Rows are points. Each copy is the shape, with its points in the same order, stretched, turned, moved and blurred by noise. Say if it was mirrored as well.
(in the rows, 128 means zero)

Shape:
[[165 173]
 [110 146]
 [198 119]
 [128 132]
 [104 133]
 [107 101]
 [124  58]
 [168  63]]
Copy 1:
[[ 87 204]
 [106 118]
 [162 212]
 [117 140]
 [103 103]
 [140  92]
 [194  93]
 [210 138]]
Copy 1 is: only turned
Copy 2 (8 x 2):
[[207 105]
 [143 152]
 [174  46]
 [138 122]
 [116 145]
 [ 92 134]
 [ 56  93]
 [ 90  59]]
Copy 2 is: only turned
Copy 3 (8 x 2):
[[139  94]
 [104 130]
 [178 124]
 [121 137]
 [103 144]
 [112 167]
 [135 195]
 [168 176]]
Copy 3 is: mirrored

Shape, 8 rows:
[[ 78  94 157]
 [126  86 148]
 [142 174  70]
 [136 191 108]
 [163 165  99]
 [146  61  95]
 [124 141 152]
 [148 137 202]]
Copy 1:
[[141 118  71]
 [179 127  86]
 [ 89 107 175]
 [ 97 140 170]
 [120 114 184]
 [173  66 127]
 [124 138 133]
 [173 183 126]]
Copy 1 is: mirrored
Copy 2, 8 rows:
[[130 201  64]
 [153 144  74]
 [ 54 113 181]
 [ 94 144 201]
 [105  95 182]
 [110  84  63]
 [138 166 132]
 [213 168 129]]
Copy 2 is: mirrored

Shape:
[[ 83 168 163  92]
 [128 103 121 115]
 [ 73  75 130  88]
 [132  91 194  97]
 [136 186 143 159]
 [168  86 160 170]
 [149 184 158 146]
 [141 178 153 119]
 [157 139 118  81]
 [109 162 126 156]]
Copy 1:
[[ 97 167 144 146]
 [123  95 137 121]
 [ 68  70 155 124]
 [128 117 157 199]
 [154 176  95 143]
 [172  89 102 184]
 [167 186 110 156]
 [152 177 128 146]
 [149 142 163 108]
 [126 141  96 126]]
Copy 1 is: only turned
Copy 2:
[[ 75 208 167 103]
 [131 179  95 124]
 [124 249 124 141]
 [154 226 141  81]
 [ 89  98 146 114]
 [177 129 126 114]
 [ 99 112 144  94]
 [ 94 144 130  87]
 [116 180  62  87]
 [ 91 122 150 141]]
Copy 2 is: mirrored
Copy 3, 10 rows:
[[ 85 196 112  89]
 [100 119 113 121]
 [ 66 130  66  75]
 [ 13 134 105 143]
 [152 187 147 164]
 [ 83 109 106 208]
 [125 185 154 171]
 [112 170 163 144]
 [ 93 116 172 119]
 [154 175 112 133]]
Copy 3 is: only turned
Copy 4:
[[ 64 111 150  98]
 [133 135 142 150]
 [ 82 101 156 194]
 [119 159 214 140]
 [111 177 109  85]
 [157 219 158 160]
 [124 177 131  71]
 [124 150 146  72]
 [168 111 163  98]
 [ 96 159  95 121]]
Copy 4 is: only turned

Shape:
[[112 155 217 118  78 141]
 [157 175  90 115  69 126]
 [154 122 154 238 162  90]
 [150  84 132 199 155 137]
 [ 64  83 155 141 154 114]
 [157  83 119 140 148 119]
 [142  86  91 133 167 155]
 [ 85 109  89 123 169 136]
 [103 197  96 137 152 121]
 [ 74 103  96 124 135 156]]
Copy 1, 10 rows:
[[139 200 159 141 102 166]
 [113 170  64 162 182 167]
 [156  34 171 224 140 106]
 [109  61 162 169 157  98]
 [141 131 136 102 109  81]
 [135 109 149 138 184 100]
 [113 107 145 101 186 103]
 [132 112 109  75 140 107]
 [168 106  94 107 136 178]
 [103 144  96  81 133 123]]
Copy 1 is: mirrored
Copy 2:
[[ 84 179  91 159  93 155]
 [ 97  77 116  72  56 156]
 [249 191  85 168  91 124]
 [240 144 111 148 157 130]
 [159 157 125 161 176  44]
 [203 134 163 112 145 114]
 [202 106 138  89 188 112]
 [164 122 117  92 175  60]
 [122 148  62  63  88 107]
 [145 102 104 113 182  68]]
Copy 2 is: only turned
Copy 3:
[[111 195 180  91  89 129]
 [152  53 195 132 115 103]
 [209 165  79 135 127  47]
 [208 162 100 153 160 107]
 [119 202  47 134 143 148]
 [191 124 108 112 160 139]
 [183 123  95 150 204 140]
 [114 136  64 154 189 143]
 [ 98  99 112 142 159  62]
 [121 148  86 183 184 158]]
Copy 3 is: mirrored
Copy 4 (10 x 6):
[[208 141 162  71 113 111]
 [121 177 146 126  31 121]
 [137 162 114 190 160  64]
 [153 113  81 167 133  89]
 [137  74 117  99 173 137]
 [125  80 127 157  97 102]
 [132  72  99 159  87 133]
 [111 102 114 136 105 190]
 [125 177 168 153  86 193]
 [131  96  90 117  98 179]]
Copy 4 is: mirrored

Shape, 14 rows:
[[ 77 133 153 190 104  99  83 168  92]
 [ 96  94  75 173  70 129 122 104 172]
 [170 165  70  95  91 124 121 146 138]
 [120 177 183 167 151 107 148 137 131]
 [ 75 126  71 130 149  95 135  87  99]
 [ 79 116  78  99 138  87 102 116 181]
 [100 170  80  89 168 162  40 113 177]
 [ 72 123  94 112 112 200  88  87 127]
 [155 141 147 184 170 200 106 167  89]
 [119 126 166 172  99 103  50  94 119]
 [173  72  64 169 165  87 118 129  87]
 [137  97  84 142 138 132 107  99 106]
 [ 91 152 101  93  67 146 142  94 128]
 [132 138 187  86 118 142  84 155  74]]
Copy 1, 14 rows:
[[149 113 150 119 137  24 144 121  84]
 [148 110 105  52 115  48 113 144 182]
 [138 108 118 114  38  89  82 165 150]
 [ 79 139 168 134 155  65  93 109 102]
 [134  55 129 121 138  93 119 168 162]
 [146  94 176 130 107 108 128 134 193]
 [162  89 141 192  97 101  94  83 186]
 [136  85  65 138 122  73 146 112 156]
 [148 163  67 166 175  87  71 120  34]
 [142  90 138  79 125  80 107  78 136]
 [206 105 109  96 136 154  65 188  99]
 [170  93  92 100 130 123  97 156 132]
 [ 82  79 101  99  76  58 157 145 175]
 [113 123 105 158 119 113 164 105  55]]
Copy 1 is: only turned
Copy 2, 14 rows:
[[100 118  58 162 142 175 106 155 190]
 [124 173  61 119 181 146 116  59 130]
 [ 96 170  74 121 123 142 129 114  44]
 [185  93 144 141  92 154 105 164 169]
 [ 57 121 177 156 131 200 151  94 150]
 [ 93 179 182 116 153 180  79 125 119]
 [138 217 178 166 189 186 155 180  80]
 [121 156 107 132 223 155 223 104 123]
 [181  82  77 222 187  94 179 167 106]
 [130 203  80 153 110 114 147 143 195]
 [ 61 125 123 220 126  88 118  94  98]
 [ 91 144 119 170 157 108 168  98 112]
 [104 139  90  70 149 176 182  82 117]
 [ 97 126  86 112 131  92 173 187 123]]
Copy 2 is: mirrored
Copy 3 (14 x 9):
[[126  66 164 183  83 132 158  59  93]
 [109 138 201 142 219 113 219  85  96]
 [107 176 117 160 202  75 112 137 143]
 [141  94 150 108  90 144  98 144 144]
 [ 76 113 133 144 220 156 159  77 160]
 [123 128 139 148 234 115 109  66 120]
 [101 189 160 153 189 138  37  45 158]
 [126 182 174 164 166 175 155  45 150]
 [109 158 169  97  31 139 132  85 183]
 [120 114 130 170 128 131 136  92  48]
 [ 53 135  98 103 187  85 190  90 136]
 [ 86 158 122 125 183 123 173  82 132]
 [143 156 143 177 202 147 157 120 135]
 [178 137  75 181  61 131  87  91 114]]
Copy 3 is: mirrored
